Each row of a before or after table is a point. One or more steps were done to the points. Then noise was added and the rows were shuffled. The steps act on columns, c1 being the first. What was done? A step turns or swaps two columns, mirrors them in a line or flattens them onto one, adds a multiple of one to another, or multiplies or shifts one. Angles are multiples of 10 degrees, from the lower column toward the higher: turns from -170 to 170, lines from 10 to 170 but not 90. Use the fewest steps. Two steps may share a column if one is a turn and the other turns, adds or multiplies; they go together, in the order done. Otherwise the lowest column goes first.
In the rows, zero is written as 128.

Before:
[[ 90 108  62]
 [103 101  57]
 [135 158 180]
 [ 64  86 113]
 [155  36  95]
 [179 170 109]
 [132 155 118]
 [121  93 124]
 [131 199 106]
 [144 129 170]]
After (10 x 3):
[[156 110 204]
 [ 71 171 133]
 [118 198 151]
 [122 129  83]
 [137  99 133]
 [ 92  32 156]
 [188  89 151]
 [122 159 139]
 [133 155  79]
 [139 100 201]]
Steps: turn c1 and c3 by -170 degrees

Before:
[[152  84 102 160  90 192 119  78]
 [163  91  72 114 172  71  89 204]
 [ 75 125 127 124 110  85 156 100]
 [109 173  51  64 209  83  98 156]
 [ 48  77 140 121 136 148 176 119]
 [ 65 107 126 164 167 143 137 116]
 [144 139 139 184 101 172 125 122]
 [148 107 177 135 128 162 112  73]
 [140 108 109 174 140 126 106  77]
 [138 170  92 115 206  94 189  93]
 [ 92 176  77  89 199  75 210 149]]
After, 11 rows:
[[107 219  56  67 214  83  96 157]
 [140 189 141 181 100 175 129 121]
 [ 89 231  71  87 202  74 211 149]
 [165 143  77 117 171  72  88 203]
 [141 220  96 108 204  89 187  91]
 [ 66 156 121 161 168 142 136 116]
 [ 72 167 125 121 110  86 157 107]
 [ 46 129 142 118 140 150 175 117]
 [143 156 107 173 136 126 108  71]
 [146 164 184 129 129 162 112  75]
 [150 139 101 159  90 196 116  75]]
Steps: shift c2 by 50

Before:
[[147 127 173 129 113 179 128 118 135  97 118 126]
 [124 121 160  93 118 123  88 120 105 113 125 119]
 [151 158  92 116 120 115  96 117 129 132 175 121]
 [143 129  90 115 127 111 120 143 138 136 129 133]
 [155 136 131 135 146 118 102 131 106 121 127 114]
 [131 137  93 100 189 120 142 128 130 119 127 139]
 [147 130 137 115 128 128 142 124 123 137 144 120]
 [129 130 111 119 115 158 136 249 125 122 146 116]
 [106 149  97  86 121 113 135 113  86 128 124 168]
 [117 118 120 132 122 131 128 121 120 127 153 149]]
After:
[[139 121 125 135 146 125 101 123 106 120 102 113]
 [122 130 160  94 130 125  86 138 105 111 130 118]
 [143 170 117 119 109  98 136  13 126 124 138 137]
 [128 123 176 130 128  88 125 138 135  95 108 161]
 [150 123 138 114 132 124 143 131 121 135 118 121]
 [127 121  74  99 175 142 141 125 131 120 125 133]
 [145 133 125 131 121 138 127 137 120 127 147 145]
 [181  96  97 118 109 133  94 129 129 134 132 115]
 [113 105  99  86 110 165 135 135  88 129 145 150]
 [136 131  95 116 114 145 119 114 138 138 113 121]]
Steps: turn c1 and c11 by -60 degrees; turn c2 and c8 by -160 degrees; turn c3 and c5 by 20 degrees; mirror c6 and c12 in the line at 70 degrees

Before (8 x 20):
[[165 109 179 160 211  93 166 189  93  78 107 131  95 116 170 149  93 213
   99  33]
 [182 148 165 128  84 150  32 128 117 161 151 105  54 139 118 158 137 121
   83 171]
 [159 125 127 105 181  80 178 112  74  55  96 132 115 138 110 171 144 144
   67  77]
 [130 173 131  71  63 149 103 145 157 165 161 164  79 174 124 156 148  91
  139 132]
 [188  81 135 114 157  82 181 148  56  57  88  73 137 148 193 125 147 165
  108  90]
 [117 220 103  99 103 217  97 138 101 168 174 157 108 138  86 147 136 126
  137 155]
 [154 180 176 127  59 167 103 110 137 123 171 124 106 169 154 139 112  88
   64 182]
 [154 181 138 116  75 136 102 105 138 170 171 123  84  52 116 148  97  77
  135 138]]
After, 8 rows:
[[128 173 135  68  62 148  97 146  89 114 156  90  79 175 108 159 109  92
  111 130]
 [111 220 103 101  98 218  74 137 134 132 172 105 109 136 136 147  44 123
  111 152]
 [149 183 137 116  72 134  85 106 108 116 172 133  84  50 160 147 127  75
  121 135]
 [152 181 177 124  58 170 120 110 112 145 170 123 105 168 132 141 191  87
  193 185]
 [162 112 179 160 213  94 183 188 179 150 106 119  97 116 147 150 234 211
  157  35]
 [190  83 133 116 157  83 190 151 219 165  90 177 137 147  88 128 236 163
  157  88]
 [184 147 168 127  83 152  43 124  87 177 154 142  56 140 121 156 102 121
  175 170]
 [157 129 124 105 182  81 193 109 201 162  99 112 114 139 120 169  83 146
  187  78]]
Steps: turn c7 and c9 by 150 degrees; turn c7 and c10 by 130 degrees; turn c12 and c19 by -170 degrees; turn c15 and c17 by 110 degrees; multiply c17 by 2
